Rows are points. Before rounding, the points of a table are all equally far from one centre. They may lie mostly on one side of it. Where is the centre, to within rounding?

Points (5 x 2)
[[-51   5]
 [-42  19]
 [-14  18]
 [-18  21]
 [-30 -21]]
Centre: [-29   1]

Points (16 x 11)
[[ 21 -85  -4  -5  11  -6  30   9  15   9 -10]
 [ -5 -72  -8  27  -9 -10  41   7  -4 -25 -33]
 [-28 -19  20   7  -7 -23  15   3  31 -35  -3]
 [ -4 -18 -19  25   8 -22  12   6   2   9  12]
 [-12 -56  -5   9 -12 -34  39  -3  36 -14 -40]
 [ 44 -55   8  13  23   4  35  10  25   4 -24]
 [ 16 -58 -22   9  26 -32   8   5  28 -27 -53]
 [-13 -50  -8  -7 -20  -1  37  20  41 -25 -49]
 [  5 -44 -20 -15  -2 -56   9 -16  15 -13 -13]
 [ -5 -33 -39  15  15 -22  42  -8  13 -20 -13]
 [ 22 -38 -25  -5  17 -51  36   1  21 -20 -22]
 [ -8 -33   1 -11 -19 -38  -1  18  19 -21 -67]
 [-17 -52 -22  28  -3 -18  12  26  24 -21  -1]
 [  9 -53  -3  20  15   0  23  15 -15 -40 -63]
 [ 28 -70  10  11  23 -29  29  10  31 -11 -15]
 [ 26 -49  13  10  31 -25  16 -18  30 -17  -4]]
Centre: [  5 -35   1  -5   4  -8  13  11   6 -12 -26]

Points (31 x 24)
[[ 57 -28 -45   3 -10 -26 -50 -12  16   1   3 -15  18  29 -29 -43  38  -3
   -2  17   2  15 -14  20]
 [ 37   7 -30 -34   4 -32 -47 -11 -11 -22   6 -33  49  37  -1 -20  16 -25
   21   7  49 -10   1  20]
 [ 52   1  -8 -31 -32  37  -5 -13  29   4   9 -31  30   7  -2 -71  11   4
   27   7  14  -8 -25   6]
 [ 26   6 -50 -31 -29  -4 -20  -8  24 -15  -5 -27  39 -21 -16 -51  55 -47
   10  12  -7 -38 -13  19]
 [ 45  -2 -19 -21  13 -10 -31  -4 -34 -16 -18  21  48  24   6 -51  22   6
   15 -24 -13 -48 -44  23]
 [ 12   3 -42  12   1   6 -32  22  -5  22  -9  39   3 -11 -33 -59   5  -9
   17 -13  22 -55  -4 -27]
 [  1   6 -30 -27   5  -6 -68  47   5   0 -10  15  58  14 -28 -13  32  20
   -5  14   1  12   8  19]
 [ 39  -9 -36 -31 -22 -19 -22   4  13 -14  -9   0   8   7  -3 -24  21 -20
    4  -3  12 -30 -33 -54]
 [ 19 -17 -17   6 -61  17 -47 -29  21  24  -6 -21  40  -5 -19 -56  32 -39
    4 -10 -37 -36   4  41]
 [ 38  34 -42 -15  -6  -4 -32  16 -34  23  30 -50  16  43  -4 -24   9 -18
    8   0   5 -43 -21  11]
 [ 33  -5 -46  -2  10   2 -44   4   6  22 -53   2  33  33 -16 -26   7 -24
   10 -11  26  23 -21 -10]
 [  8 -35 -60 -28   0  12 -38 -18  10  20 -17  -5   5  -1   2 -28  66 -41
   -6  16  -7 -36  -9  11]
 [ 56   4 -31 -20 -32  11 -20  14  35   4  34 -26  58  12 -16 -45  45 -19
    2  -2  11 -29  14  18]
 [ 59  -8 -64 -29 -12  -3 -34  29  -3  28  -9   3  31  15 -11 -23   4 -30
   25 -43   9 -39 -22   2]
 [ 57   0 -23   0 -19  26 -54 -16  25  12  14  16  13 -32 -31 -35  23  12
   16  19   3 -32 -24  51]
 [ 48  32 -31  -7  14  -2 -39   5  31   5   6   7  25  22  -2 -43 -19  -1
   -2  17 -22  -5 -28   0]
 [ 28 -18 -34  20   3  32 -40 -14  26  -8  18  22   4  27 -20 -19  28 -49
  -11 -12  -5 -20 -25   4]
 [ 31  -3 -40 -26   2  43 -31  30   8   3 -27   8   6  15  -2 -52  34 -13
   43   7   5 -19 -41 -10]
 [ -2 -11 -34 -28   4 -11   1  10   5  35  38 -23  13  -2 -13 -53   1  25
  -15  35  31 -20  -3  33]
 [ 44   2 -15  -2 -23 -11 -32  46 -18  33  20   4 -16  12 -17 -36  46 -43
    5  19  31 -55 -10  34]
 [ 18 -25 -60 -30 -18  11 -51   2   8  21  35  -3  37  31 -12 -13  14  -1
    4   0   8 -15 -36  -6]
 [-10  29 -21 -10   0  25 -12  -6  24  37  17 -34  43  14 -12 -30  62  13
  -15 -17 -41 -12  -1  20]
 [ 35 -12   6 -39 -26  -3 -64  38 -21 -31  -1 -49  16  27  -6 -39  46 -30
   24 -20  24 -16  -5   9]
 [ 25 -30 -44 -17   1  22 -25 -14   8   2 -48 -21 -11  17  49 -17  13  -8
   19   3  55 -32  26   4]
 [ 17   5 -61 -39 -16  10 -56  21 -11   0   3   6  26 -39  -5 -34  52 -20
   28  26  19 -30  34  17]
 [ 45   2 -33 -22  -6  -2 -41  25  -6   9   1 -12  -3  38  12 -84  11  -8
   -5 -27  61 -10  -9  19]
 [ 29   9 -32  50 -44  -9  13  16 -21   3 -12 -29  19 -20  58 -17  42   6
    9  27   2 -27 -13   9]
 [ 11 -25 -27 -10 -17  18 -16   3  -7  -7  -2 -20  39  22  -2 -59  47 -25
  -20  18  42 -15 -39  58]
 [ 20 -23 -20  10 -16  37 -24  40   0 -14  11   9  27  20   0 -63   0  16
    0   2  28 -41   4 -27]
 [ 26  -5  -7 -40  -7  35 -69  14  -7  18 -11  47  27  11 -42 -20  14 -23
   14 -15   7 -18   5  49]
 [ 16  -3 -36  -8  -5 -46 -44  31  -2 -15   0   5  25  25  10 -40  27  36
   19  23  19 -58 -32  12]]
Centre: [  6   3 -10  -2 -20  -3 -23   6  -3   6  -7  -5   7  -1  10 -22  19  -3
  12 -17   5 -14   5  27]

Points (28 x 24)
[[-11 -35  39 -47 -22  23  17   3 -53 -24  10 -10 -49 -45 -39   4 -34  18
  -35  29  16   9 -13   0]
 [-54   5  22  20 -10  28  26 -18 -23 -25 -18 -14 -16 -16 -36  11 -53  49
  -17  38   6  17  35  -2]
 [ -6 -41  34  18 -31   0 -13  10  -6  22  40  10 -35   8  -5  -7  -3  27
  -16  45  20  14  28   7]
 [-11 -29  20 -36  -7  -3 -16  36 -13   3  -5  32 -62   9 -22  45 -12  19
  -20   1  31   4   4 -11]
 [-28 -32  29 -33 -14  32  32 -11 -32  -8  -8  15 -84 -17 -31  -4 -26  30
  -47  22 -26  16  18  16]
 [ 22  -2  58   0 -15  42  28  29 -20   5 -17  25 -76   1 -13  11 -16  18
   -6  26 -35  20 -15  12]
 [-10   1  48   7 -17  27  41  49 -10 -14  18  -5 -25  20 -36  16 -17  28
   -3  26  16 -19  26 -27]
 [-30 -58  53 -13 -18   6  -1   9 -35   8 -11  10 -58  -3 -45   6 -39   8
  -17  25 -17  30  21 -36]
 [-25 -32  53 -20 -10  24  23  -1 -13  11 -16  -8 -48  -9   6 -19  -1  48
  -28  62   4  11  20   1]
 [ -2 -20  48  11  -2  14   3  29 -20  22   8  43 -62  -8 -36  44 -22  -3
  -21  33 -10   1 -17 -17]
 [-18 -28  51  11  13   8  50  10   7  54 -13   9 -49  -8 -15  12 -27   2
  -37  14 -13  -7 -24  20]
 [-25 -27  50  -2 -13   6  35  10 -16   0 -20  56 -22  -2 -25  22 -34 -12
  -43  29  -1  28  27  16]
 [  3 -41  20  20 -10   3  19  21 -42  47  -1   4 -43 -11 -51  -5 -46  46
  -72  40 -34  18   7 -31]
 [ -8 -35  38  18 -37  10  12  45 -14  39  16  26 -23   2  -3  25 -41  28
  -12  20  19  17  -7 -18]
 [ 21   0  29  29   9  47  21  -1 -12  29 -31  29 -39 -18 -43  -4 -10  20
  -59  48  29 -18   2 -18]
 [  8  -8  30   2 -27  22  63  -7  12  44   7  39 -46   1 -32   9 -34  14
  -30  48 -10 -25   5  21]
 [ 10 -39  17  14 -21  -6   0  13  -1 -21 -11  -2 -40 -33 -13  33   6  11
  -26  24  33  17   0   7]
 [-32 -37  35 -28 -19  10   5  20 -37   2  13  28 -68  21 -14  15 -42  15
    0  30  31 -10 -30 -16]
 [ -9 -21  15   8   3  13  -8  17 -11  -7 -20  28 -75 -16  -2  11 -25  48
   10  18  29  13 -11 -23]
 [-11  -2  14 -23 -12  11  13  23 -16  23  17  27 -57  -5 -36  33 -20 -27
  -43  13 -41  13  27 -20]
 [ 27 -25  54  15  -2   1  31   8  -9   2 -38  26 -57 -15  -2  43 -24  47
  -33  32  25  -6  -8  -1]
 [  1 -26  49   2 -58   1  13   1 -35  15  20   6 -49 -30   8   0 -34  23
  -40 -25   0   7   8   4]
 [ 12 -15  43  -8 -16  -7  43  31 -16   5 -34  68 -34  18 -61  15 -22   6
  -12  26  17   0  -2 -10]
 [-16 -13  33 -28  -9  -9   4 -29 -12  20  12  62 -29  -7 -58   6 -11  -5
  -15  56 -12  -2  -5 -23]
 [-18  -2  27   4 -46   3  10  27 -42  24   1   8 -39 -29  -5   5 -18  -6
    5  -2  15  17 -30  14]
 [ -8 -15  26 -11   0  42  22 -11  -8  -1  33  16 -53   7 -10  26  16  38
  -13  21  41   4 -18 -22]
 [ -5 -56  73 -12 -21   6   8  14 -38   5 -26  26 -35   4 -12  12 -14  54
  -19  34   2  15 -14 -33]
 [  4   6   7 -31 -25  16   1  19   1 -50  41   3 -39 -11 -30  -6 -44  21
  -42  44   2  26  15 -24]]
Centre: [ 16  -3  13  -9   1   3  11 -14 -30   7  -8  -3 -19  23 -25  -1 -36  21
 -27  15  -4   5  -4  -2]

Points (28 x 24)
[[ 11  24 -26  21  46 -24 -26   1   5 -10  55  41  22  -1 -28  14  -8 -42
  -28  17 -41  44 -12  -2]
 [ -6   6   7  52  29 -16 -28  24 -20   9  40  45   4  -4 -36  37   3 -29
  -25  19 -35  37 -18  31]
 [ 20  14  17  22  41 -20 -31  -2   6 -28  51  38  29  19   6  -1  25 -60
   -5  -8 -13  22 -12  14]
 [ 24  30 -14  32  26   7 -49   0 -23  -6  49  21  -4  18 -12  24 -27 -31
  -28 -32  -7  40   0  27]
 [ 12  35  14  12  31 -21 -46   4   0 -32  48  23  -3   8   4  22 -22 -52
  -31 -18   0  17 -11  14]
 [ 22  30 -24  50  44  29 -10  -7 -12 -12  41  11   9  37 -12  18  22 -40
  -33 -15 -12  13 -18  16]
 [ 23 -11  19  36  11  -6   8  10   9 -15  54  -2 -27  13  14   8 -23 -63
  -28 -19 -38  14 -44  -2]
 [ -2   4  -5  40  36   7 -29  34 -31 -24  61   4   2  29  -8  24 -15 -21
   -3  -8 -37  37 -25  39]
 [ 16  22   6  53  40   0 -39  -8 -15 -17  59  27  14  46   1  13 -33 -26
  -39 -25 -14   5 -34  20]
 [ 28  -2   2  19  45   5 -20  15   3   9  23  35  14  34 -16   2 -22 -39
  -17 -12   5  47  20  51]
 [ 17  29 -14  26  37 -15  11  28 -28   2  34  33  -7  21 -13  16 -10 -64
  -12 -28 -17  21  -5  23]
 [  5  22   0  54  30  24 -44 -13 -42  15  53   3   6  27 -22   9  -6 -21
  -19  -3 -19  38  -2  35]
 [ -7  18  -9  39  22   8 -54  23 -15 -20  45  11   4  14 -14   8 -14 -54
  -45  -4 -38  19 -18  -4]
 [  5  22 -13  26  33 -22 -45 -11 -15  -2  79   7  16  18 -12  24 -16 -23
  -47   1 -30  26 -28  12]
 [ 26  28 -20  13  57  -3 -52  21  -6  -4  47  26  16  14 -46  -3 -13 -33
  -19  -3   0  17 -28   2]
 [ 38  20  -5  20  27 -24 -63  -2  -7  24  56  14  10  21 -41  28 -19 -12
  -26  -2 -32  24   8  26]
 [ 13 -10   0  33  59   6 -55  20 -37 -19  41  10 -17  25 -21  -6 -26 -20
    3  12  -6  41   1  10]
 [  9  22   2   2  54   5 -36  21 -20 -24  32  17  -8  33  -2  27 -35 -36
  -37   8   1  21 -38   6]
 [ 12  35 -33  24  11   1 -22 -16 -11  -8  62   7  20  45 -11  22 -30 -31
  -46  -8   7  20  -5  21]
 [  5  22   0  29  25   4 -52  -1   0 -24  22  27   1  27  -3   5 -38 -52
  -19 -14 -14  33 -14  48]
 [  4  36 -18  41   7  -1 -36   9  -5   1  50  12  -2  41  16   5 -22 -32
  -32 -12 -30  58  -1  20]
 [ 14   2  -3  48  32   5 -56  -7  -5  21  28  48  27  23 -31   5 -49 -10
  -28 -13 -27  47  -9 -14]
 [  7  15   8  19  19 -12 -44  14  -7   9  50   0 -23   3  11  24 -32 -52
  -17 -21 -19  34   1  38]
 [ 12  36  -1  30  42   3 -20   3  23 -18  61   1  17  27   1  44 -37 -46
  -24 -25 -29  32 -10   0]
 [  8   6 -28  43  54 -13 -26  19  -4 -26  42  19 -13   5 -16  37 -30 -46
  -14  10  10  23 -43   8]
 [ -1  28 -18  43  37  -3 -38 -20 -16 -17  42  13   9  11  -9   6 -34 -45
  -36  -5 -45  38   6   1]
 [ 29  14 -27  37  41   0 -25  16 -28 -13  47  30  -3  19 -32   7 -49 -25
  -42  -2  15  19  -9  12]
 [ 26  37  -3  37  62  -7 -19   0  -3 -17  53  23 -11  29 -27   7 -33 -45
  -15   3  14  52 -21  -6]]
Centre: [ 11   3   7  29  14  -3 -10  -2   6   5  32  15   2  24 -15  10 -16 -16
   2   9 -14  10 -11  -3]
